Each row of a before or after table is a point. One or more steps were done to the points. Then noise was added and the rows were shuffled. The steps act on how far a point lies along the listed directions, d1 being the first. What was done? A step turns or swaps two directions, mirrors them in a line or flattens them onto one, adds a multiple of one to another, or multiplies one. Angles are multiples of 10 degrees, from the lower direction toward the higher: turns from -170 to 170, lines from 10 to 170 but not 90. Use the fewest steps. Two steps may share a direction if one is a turn and the other turns, adds or multiplies; they go together, in the order done. Otherwise the lowest direction goes first.
In the rows, zero is written as 128.

Directions:
(1): [138 190 101]
(2): [187 133 162]
Before (9 x 3)
[[183 172 136]
 [158 141 162]
 [213 183 138]
 [ 48  71 130]
 [184 176 116]
 [120 126  96]
 [120  68 157]
 [ 96  93 117]
 [129 100 135]]
After (9 x 3)
[[ 98  32 149]
 [125  57 150]
 [157 129 119]
 [114 142 105]
 [145 221 106]
 [ 98 166  87]
 [145 168 105]
 [105  65 147]
 [ 85 108 136]]
Steps: turn d1 and d2 by 140 degrees

Directions:
(1): [ 71  73 180 131 143 135]
(2): [136 108 114  92 104 210]
(3): [167 164 200 106 152 143]
(4): [179  70 111 113 180 115]
(5): [ 99 159 103 150 199 165]
Before (11 x 6)
[[181  99 193  78  87 167]
 [104 165 108 146 174 132]
 [128 124 138 121 123 153]
 [150 164 141 143 151  64]
 [ 76  50 198 166 167 122]
 [197 125 167  75 208 140]
 [111 150 166 133 196 169]
 [132 110 169 148 128  90]
 [111 191 106 120 145 202]
 [ 76  58 115 138 163  40]
 [168  87 110 133 114 126]]
After (11 x 6)
[[161 136 117 149 109  78]
 [227 190 100 152 139 113]
 [ 65 145 103 135 142 197]
 [ 93 158 119 156 180 134]
 [165  84 149 129 131 137]
 [101 116 125 158 141  56]
 [130 129 112 129 112 149]
 [145  69  22 112 162 110]
 [194 169 168 104 184  59]
 [119 160  55 149 168 149]
 [163  82  74 103  45 147]]
Steps: turn d1 and d3 by 160 degrees

Directions:
(1): [ 82  64 126 136 126 208 111 130 185 154 135]
(2): [ 97  70 112  75  99  70 127  78 141 108  78]
(3): [106 102 130 152 142  48 151 172 164 184 173]
(4): [166  96 158 104 207 134 165  64 126 134 164]
Before (13 x 11)
[[115 151 128 127  80  69 101 172  93 107 110]
 [207 139 148 137 207  70 183 165 105 185 237]
 [ 73 152 103 168  79 126  89 171 170 162 145]
 [119 162 116 207 113  83 108 244 173 193 166]
 [148 101 137 152 180 205 110 109 142 131 143]
 [133  96 166 111 175 112 161 105 136 116 133]
 [129 184 140 167  58 132 103 148  97 129 107]
 [ 62  48 125 112 123  81 121 152 205 166 108]
 [144 175 132 152 205  99 145 140 115 146 187]
 [113  42 171 114 179 108 157  89 183 168 158]
 [134 107 164 126 159  46 169 149 117 145 185]
 [142 153 132 200 105 199 116 178 145 176 166]
 [139 172 110 168 138 153 120 158  97 121 157]]
After (13 x 11)
[[119 190 131 174  38 126  93 164  99 132 105]
 [133 176 105 169 127 146 117 167  99 125 155]
 [158 142 143 198 139 205 127 150 142 178 178]
 [125 169 114 199 113 108 100 233 160 176 156]
 [124 121 154 132 132  63 147 164 110 131 161]
 [ 92 144 113 156 101 134  97 144 168 158 150]
 [134  95 162 112 174 120 159 100 133 115 133]
 [165  85 151 142 220 204 128  80 141 138 166]
 [133 189 123 159 174 106 127 156 112 137 168]
 [192 164 131 144 162  80 159 188  95 171 206]
 [ 99 166 118 134  43  68  84 201  96 102  94]
 [134  32 184  99 218 122 175  48 178 165 167]
 [ 86  34 137  95 167  98 141 107 197 159 122]]
Steps: add 1 times d1 to d4; multiply d3 by 0.7

Directions:
(1): [128  91 165  88  85 155 152  68 125  64 145 173  90 182]
(2): [144 124 158 237 155 140  91 114 113  60 107 132 106 108]
(3): [ 95 137 121 147 198 141 181 108 207 155  87 164  90 148]
(4): [ 99 188 121 147  74  90 112  52 184 114 120  96 172 131]
(5): [148 109 100 166  85 182 103  92 120 206 128  86  71 159]
(6): [111 195 170 131 178 144 113 136  93 135 165 103 143 221]
Before (8 x 14)
[[112 162 153  92 106 119 130  70 136 153 139 106 131 159]
 [146 126 161 124 182 148 122 175  56  93 143 150 142 129]
 [140 111  85 172 139 117 157 125 155 202 107  99  99  72]
 [144 105 144 138 142 134 153 125 140 102 101 153 110 129]
 [131 111 111 115  87 115 130 135  99 157 139 120 144  72]
 [ 77 168 147  19 249  90 219 209 152 127 137 160 202 125]
 [127 161 115 138 122 119 114 117 132 179 129  96 138 124]
 [133 101  96 107 121 164 132 116 133 178 145 118 128 162]]
After (8 x 14)
[[133 140 104 131 105 107 116 119 136 167 119 104 143  89]
 [124 131 132  99 105  97 128 155  84 125 154 124 174  78]
 [152 121 146 149 171 182 114 150  62 144 139 130 103 157]
 [134 121 153 140 166 137 157 127 144 103 103 156 111 150]
 [128 134 136  93  69 118 120  66 132 155 135 102 126 126]
 [108 192 148  61 199 167 146 179  72 221 188  66 160 230]
 [143  76  87  90  96 138 133 127 132 146 139 131 146 108]
 [124 123 105 144 168  76 176 152 160 143 106 130 142  45]]
Steps: add 0.7 times d2 to d3; turn d5 and d6 by -80 degrees

Directions:
(1): [223  91 111  94 114  90 136 132 121 103 226 101 146  86 135 113 165  73
 165 143 111 137  89  78]
(2): [123 157  62 153 115 106  85 136 173 203 188 135  24 123 141 119  95 138
 159 117 152 163  97 165]
(3): [118 120 126 157 143  68  31 133 123  89 156 122 124 157 121  99 147 147
  52 211  67 145 161 145]
Before (13 x 24)
[[109 159 108 127 102 151 113 147 139 168 133 141  96 127 141 127 103 156
  112 135 143 145 123 144]
 [ 91 150 107 165 120 101  48 163 141 182 113 125  76 164 127 123 108 196
  126 136 121 142 133 192]
 [130  87 169 156 157  79  73 146 111  28 111 122 157 180 125 109 159 121
   31 216  68  92 189 108]
 [145 137 101 107  90 161 190 113 157 166 125 119 134  93 137 155 119 105
  183  80 165 131 105 124]
 [196  80 111 116 135 116 114 125 143  71 190 116 165  92 155 119 164 115
  149 156 108 168  96  81]
 [139 136 125 121 112 158 218 130 145 186 123 125 120 100 136 153 112 111
  202  71 176 110  73  97]
 [149 123 133 112 121 145 179 134 123 125 130 103 166 121 130 128 140 132
  166  88 133 107  88 116]
 [122 127 174 126 160  86  94 105 116  74 101 121 146 153 116 107 160 135
   65 170  96 126 167 141]
 [122 157 102  97  98 188 249  97 148 177 100 142 132  80 128 162  93 124
  222  46 196 112 116 131]
 [108 136 141 129 123 115  75 130 130 108 107 157 118 144 152 130 124 148
   92 153 123 123 180 167]
 [ 94 112 185 135 157 122  72 132  72  64  65 116 226 151 109 124 168 116
   28 183  62  85 194 103]
 [143  86 135 134 128 105 119 151 107  55 120 125 190 125 100 108 142 123
   80 146  88  96 149 110]
 [194 129  88 103  92 159 202 108 141 179 185 116  72  70 133 147 118  74
  229  44 200 127  65  96]]
After (13 x 24)
[[ 44 184 113 166 116 198 153 104 151 202  46 154  44 146 114 159  67 164
  142  55 201 117 133 179]
 [193  78 172  85 136 118 126 134  74  58 144  96 245  97 122 122 194  57
   98 157  71  84 146  47]
 [235  56 154  94 126  97 170 146 109  37 175  99 179 110 139 120 175  51
  135 157 109  86 119  44]
 [ 12 183 117 163 126 151 118  99 150 156  33 163 108 158 111 140  80 201
   87 131 140 117 196 200]
 [ 91 144 140 140 134 154 154 134 129 131  76 117 155 146 122 127 118 167
  131  91 134 105 116 152]
 [166  85 130 110 114 132 174 151 106  67 126 121 195 104 103 119 139 102
  121 113 117  91 122  92]
 [168 119  96 138 110  63  49 166 133 158 195 107  91 130 132 108 138 150
  150 159 102 149 101 149]
 [176 109 133 103 113  94  87 133 118  92 177 139 134 112 160 121 147 108
  120 160 118 128 151 130]
 [ 41 167 140 179 137 153 136 131 147 179  50 144 100 161 124 146  88 174
  115 115 147 115 132 159]
 [150 107 118 109 127 189 195 118 153 121 114 142 156  92 156 151 126 132
  192  73 169 148  84  96]
 [ 60 166 107 149 111 157 135 110 162 164  63 135 118 140 125 149  98 157
  109 110 147 132 151 169]
 [130 151 105 123 106 128  91 148 135 154 164 139  98 123 145 120 117 150
  104 159 124 149 122 140]
 [192 110 163  88 140  89 147 106 112  76 157 103 159 107 125 108 174  86
  127 140 111 126 123  97]]
Steps: turn d1 and d3 by -90 degrees

Directions:
(1): [145 169 206  78  85  59 140 113 151  87 159 148 140 169 165 153 108  69
 110 136 127 126 161 114 114  95  48 143  89 171  71  72 117 182  64  70
 137 101 104 122 108 122  98 191  74  88 144 193]
(2): [194  49 173 170 155  75  70 167 105 209 152 193 176 120 161  90  90 139
 126 137 142 132 153  98 200 121 112  98  60  64 121 151 137 133 108 153
 120 164 151 194 179 125 145 191 128 106 151 106]
(3): [180 206 115 172  75 110 210 122  17 142 106 152  97 119 106 124 100 131
 151 112 152 175 136 120  99 122 101 123 114 174  78 223 135  80 165 146
 104 139 137 183  73 106 111 117 120  77 189 115]
Before (13 x 48)
[[106  97 135 106 148 126  95 136 181 109 137 117 146 138 139 134 138 125
  115 138 112 101 135 132 140 123 130 128 125 107 155  76 123 159 101 116
  134 112 126 100 154 147 133 139 122 149 113 143]
 [137 123 154 129 116 106 119 133 119 130 141 152 143 139 130 118 111 120
  118 129 135 123 131 121 145 120 115 119 100 125 117 125 127 135 122 122
  124 134 128 136 139 124 122 139 113 115 147 137]
 [116  75 132 115 163 139  70 130 182 136 147 132 137 125 135 129 133 135
  120 138 119 110 116 138 156 124 143 129 125  93 143  97 129 149 111 125
  137 126 127 113 170 147 132 138 143 163 104 128]
 [129 136 140 136 133 121 135 125 119 125 121 132 124 131 132 116 124 116
  134 129 132 122 129 127 134 123 129 131 116 136 123 131 127 128 120 136
  122 134 124 129 130 130 125 133 133 127 134 137]
 [132 147 161 108 109 112 133 119 136 107 140 129 134 147 141 139 118 104
  130 132 130 131 128 131 121 111  93 129 120 144 119 102 124 141 112 105
  129 113 122 125 123 123 114 145 109 110 136 153]
 [103 138 128 123 125 140 129 123 149 113 129 111 124 135 130 138 135 138
  124 132 123 125 135 128 115 131 127 131 135 136 128 114 122 130 133 130
  136 121 120 108 121 135 118 127 127 130 123 143]
 [ 99 132 128 108 129 142 123 113 163 112 133 110 136 140 129 148 143 121
  114 130 127 122 120 131 129 122 122 139 144 143 139 104 123 141 117 114
  141 117 129 101 127 130 135 118 120 146 114 144]
 [ 92  88 116  95 155 147  96 130 186 101 123  95 131 127 130 137 155 140
  114 131 118 102 118 130 128 131 152 142 145 107 161  74 118 139 123 118
  141 115 126 102 143 135 139 112 140 173  92 133]
 [127 147 138 119 117 122 134 115 132 120 125 125 130 139 136 136 128 120
  127 130 133 130 126 123 128 130 117 129 129 152 115 122 125 133 118 126
  131 125 125 120 107 133 121 131 111 117 128 125]
 [ 94  75 133 110 168 144  83 127 185 123 149 122 151 131 140 120 135 135
  119 149 121  95 117 126 150 134 151 126 140 101 159  82 124 148 109 128
  138 132 120 114 164 137 140 129 143 158  94 136]
 [104 165 115 104 120 161 153 106 149  92 115  94 103 136 119 153 146 125
  121 117 119 125 121 152  90 131 130 143 163 152 136 115 126 133 126 115
  139 111 108 101 115 129 123 100 136 145 112 140]
 [139 123 159 123 125  99 111 132 146 123 139 142 146 141 155 134 117 101
  115 141 130 125 141 114 146 119 109 131  97 124 121 104 121 160 103 106
  127 126 129 135 131 129 120 155 101 110 131 149]
 [110 100 137 123 150 122  96 136 147 128 130 123 132 140 140 122 144 126
  116 131 121 107 129 129 141 126 129 130 129 103 144 103 129 148 120 133
  128 125 123 121 143 126 141 130 121 138 111 132]]
After (13 x 48)
[[131 153 109 146 117 153 153 122  95 126 114 118 114 122 111 126 127 137
  146 120 136 146 108 140 114 129 135 122 146 139 139 159 132  96 161 141
  121 127 137 138 116 120 127 100 139 120 141 113]
 [152 172 138 135  95  98 166 129  91 114 124 143 123 139 127 136 109 117
  132 126 133 140 149 123 113 112  92 125 105 154 101 148 127 128 119 122
  116 116 130 144 103 128 113 141 105  99 167 144]
 [115 198 134  84  80 113 187 102 122  58 115 102  97 147 123 160 135 106
  122 121 132 136 134 125  72 111  93 158 137 191  92 104 115 133 122  90
  130  95 110 116  71 116 102 117 102 120 136 167]
 [ 92 177 112 118 108 155 163 109 138  87 117  95 103 137 114 150 143 135
  127 126 123 131 127 136  88 133 129 139 156 165 122 124 120 119 146 125
  137 111 115  96  96 132 110 104 125 129 126 148]
 [113 152 109 127 123 148 143 113 125 117 111 111 119 129 118 134 139 135
  134 127 133 132 113 132 119 140 140 128 147 153 131 137 127 115 139 140
  131 127 126 113 101 133 127 103 124 129 120 111]
 [177 110 132 180 132 103 119 152  80 177 127 164 144 116 138 107 100 133
  132 133 149 149 139 108 166 129 130 111  84 100 122 180 133 117 141 148
  109 156 153 186 133 122 134 146 123  99 158 107]
 [129 123 135 143 140 126 126 128 121 134 122 133 129 127 130 110 125 124
  135 128 131 120 127 128 142 127 138 128 115 124 131 133 128 126 125 143
  121 138 129 132 137 131 130 130 139 132 131 126]
 [ 49 249  73  69  87 208 217  67 158  16  91  37  53 144  86 189 178 113
  126 108 110 125  98 178  18 136 141 172 223 219 136 103 117 123 147  93
  144  78  87  46  59 129 103  41 135 159  96 160]
 [ 93 201 105 109  94 153 183  96 125  84 115  93 102 139 108 163 146 115
  124 119 132 140 113 141  87 122 114 149 166 191 118 134 123 119 139 110
  135 107 123  98  80 121 119  89 115 131 130 151]
 [180 130 175 135 110  75 120 129 105 150 154 177 134 137 146 129  92 114
  125 132 141 148 147 117 148 101  81 124  74 130  74 143 131 143 101 117
  121 133 129 171 136 127 110 180 111 100 164 141]
 [161  85 147 165 135 106  99 153  97 174 139 175 157 123 129  96  99 143
  124 130 142 131 131 114 174 126 133 102  86  90 129 158 134 118 134 149
  115 156 145 167 162 123 135 144 127 115 156 109]
 [146 134 154 139 121  92 128 137  96 137 130 150 126 144 142 121 123 115
  123 128 135 127 141 118 137 114  98 126 104 124 107 136 133 139 120 132
  117 130 126 153 121 115 130 148 106 103 146 136]
 [155 153 172 123 102  84 152 119 102 122 151 162 138 147 145 124  96 107
  129 143 142 135 149 107 128 110  81 128  97 157  83 131 124 141 100 116
  122 131 119 165 113 115 110 162 107  88 157 158]]
Steps: turn d1 and d3 by 130 degrees; multiply d2 by 3
